Each point is reached from the start by the listed moves, each made once or not at all, plus a little noise. Say if it took an odd or an even number of moves. Then give how often each move was made.
In the rows, zero is written as 128.

Moves:
(1): [169 158 121]
(2): [ 86 173 123]
Start: [129 182 127]
Points:
[ 85 228 123] -> odd (0, 1)
[127 186 124] -> even (0, 0)
[167 207 120] -> odd (1, 0)

Moves:
(1): [211 139 100 148 125]
(2): [124 196  98 144 130]
(3): [138 136 180 135 128]
(4): [102 110  99 217 121]
Start: [134 109 105  95 161]
Points:
[135 179  75 108 158] -> odd (0, 1, 0, 0)
[196 181  76 225 152] -> even (1, 1, 1, 1)
[202 107  96 213 157] -> odd (1, 0, 1, 1)

Moves:
(1): [199 149 106 130 102 135 144 124 117 149]
(2): [102 207 114 119 133 146 113 140 133 125]
(3): [146 145 207 137 105 101 116 137 125 147]
(4): [122 136 117 198 125 123 139 133 126 129]
(5): [149 123 131 131 181 125 110 132 105 145]
(6): [126 131 156 126 123 228 144 122 122 140]
(7): [135 134 120 129 144 104 199 135 146 124]
(8): [132 107 129 106 142 126 115 237 137 133]
Start: [110 121 120 120 128 149 178  81 106 106]
Points:
[122 202 182 110 147 122 212 222 138 123] -> even (0, 1, 1, 0, 0, 0, 1, 1)
[192 150 172 176  89 114 177 205  93 150] -> even (1, 0, 1, 1, 0, 0, 0, 1)
[185 249 156 125 109 119 244 101 117 143] -> even (1, 1, 1, 0, 0, 0, 1, 0)
[145 103 122  94 215 126 224 206 107 119] -> odd (0, 0, 0, 0, 1, 0, 1, 1)
[209 160 171 216 132 126 173 101  61 163] -> even (1, 0, 1, 1, 1, 0, 0, 0)
[186 128  82 163 107 149 195 186 105 143] -> odd (1, 0, 0, 1, 0, 0, 0, 1)

Moves:
(1): [180 134 118 147 119 135 137 110 127 133 125 127 145 133 114]
(2): [131 173 107 136 135 128 146 138 128 123 123 121 135 127 118]
(3): [126 132 169 146 133 136 115 127 123 139 116 123 136 120 124]
(4): [123 124 117 158 119 119 126 124 133 124 114 132 138 112 126]
(5): [134 112 125 139 164 113 136 142 117 127 131 129 117 122 123]
(6): [142 129 111 119 160 180 112 133 142 141 121 104 119 137 137]
(7): [129 114 147 145 125 144 176 140 156 112 121 131 109 123 120]
(8): [131 116 123 121 119 115 121 173 131 135 127 145 138 128 127]
(9): [154 124 137 126 155 107 135 114 191 141 124 143 150 139 160]
(10): [115 124 108 129 125 132 153 117 141 179 152 136 135 129 136]
(11): [122 134 135 140 141 144 123 123 135 115 172 122 140 113 115]
(12): [130 143 129 135 121 145 116 111 115 135 117 170 110 103 129]
Start: [156 128 122  96 127 126  99 172 103 114 146 111 139 121 108]
Points:
[223 144  85 182 175 112 213 153 196 160 140 135 173 110 107] -> odd (1, 1, 0, 1, 1, 0, 1, 0, 1, 1, 0, 0)
[184 163 125 142 184 155  92 173 176 139  99  96 175 112 128] -> odd (0, 1, 1, 1, 0, 1, 0, 0, 1, 0, 0, 0)
[192 138 142 140 175 172  63 140 171 154 102 140 156  85 150] -> odd (0, 0, 1, 1, 0, 1, 0, 0, 1, 0, 0, 1)
[155 180  58 140 175 188 121 159 141 162 190  88 168  97 101] -> odd (0, 1, 0, 1, 0, 1, 0, 0, 0, 1, 1, 0)
[175 148  95 104 151 180 141 249 151 108 125 100 131 126  97] -> even (0, 1, 0, 0, 0, 1, 1, 1, 0, 0, 0, 0)
[161 151 107 174 159 141 148 224 121  93 155 172 131  52  68] -> odd (0, 1, 0, 1, 1, 0, 1, 1, 0, 0, 1, 1)

Moves:
(1): [168 128 138 148 104 144 126 131 112 134 152 124 132 132 131 109  91 112
 139]
(2): [144 194 120 104 128 155 122 140 157 122 108 122 161 122 114 119 138 137
 124]
(3): [142 101 180 121 118 103 112 118 119 128 129 124 116 118 135 108 139 126
 110]
(4): [125 133 156 181 142 135 136 118 113 136 134 135 131 139 138 115 136 133
 120]
(5): [153 115 125  98 192 158 122 123 131 109 129 153 121 123 133 139 141 129
 153]
(6): [120 117 133 132 112 169 118 129 140 144 122 121 116 127 126 135 124 120
 134]
(7): [123 116 149 111 114 118 195 153 111 145 135 145 124 111 129 137 140 117
 120]
(8): [151 119 149 139 115 116 137 202 147 148 111 133 143 150 121 143 105 130
 128]
(9): [151 104 124 151 136 123 149 116 193 154 149 132 139 150 113  89 122 146
 150]
(10): [101 149 123 112 161 105 153 124 100 187 110 134 106 145 122 120 106 164
 114]
(11): [112 138 129 130 135 122 116 134 122 143 161 141 115 128 121 122 139 137
 123]
(12): [131 120 144 136 106 131 125 111 149 121 135 164 144 144 145 133 111 134
 136]
(13): [128 110 136 133 121 127 129 127 136 141 146 129 172 139 120 128 113 145
  92]
(14): [130 148 126 104 129 129 141 141 138 125 126 102 120 179 129 126 134 135
 124]
(15): [135 145 107 149 143 119 119 111 143 157 149 114 106 132 178 132 137 152
 114]
(16): [131 137 135 118 133 119 141 121 139 122 124 114 108 133  98 166 127 135
 126]
(17): [153 122 128 125 106 139 120 128 103 121 122 134 149 125 126 137 153 138
 153]
(18): [118 131 148 119 109 131 139 150 141 107 129 103 130 117 123 132 100 161
 132]
Start: [131 133 122  88 159  97 131 105  99 135 114  56 128 153 119  90 120 123
  83]
Points:
[153  90 198  98 104  61 248 199 153 249 159 117 200 209  91  77  51 240
  78] -> odd (0, 0, 0, 0, 0, 0, 1, 1, 1, 1, 1, 1, 1, 0, 0, 0, 1, 1)
[210  84 173 142 201 133 219 106 123 173 175  99 141 169 126  42 108 117
 126] -> odd (1, 0, 0, 1, 1, 0, 1, 0, 1, 0, 0, 0, 0, 0, 0, 0, 0, 0)
[163 171 153  85 219 119 140 106 106 126 167  32  82 206 140 143 161 221
 103] -> even (0, 0, 0, 1, 1, 0, 0, 0, 0, 0, 1, 0, 0, 1, 1, 1, 1, 1)
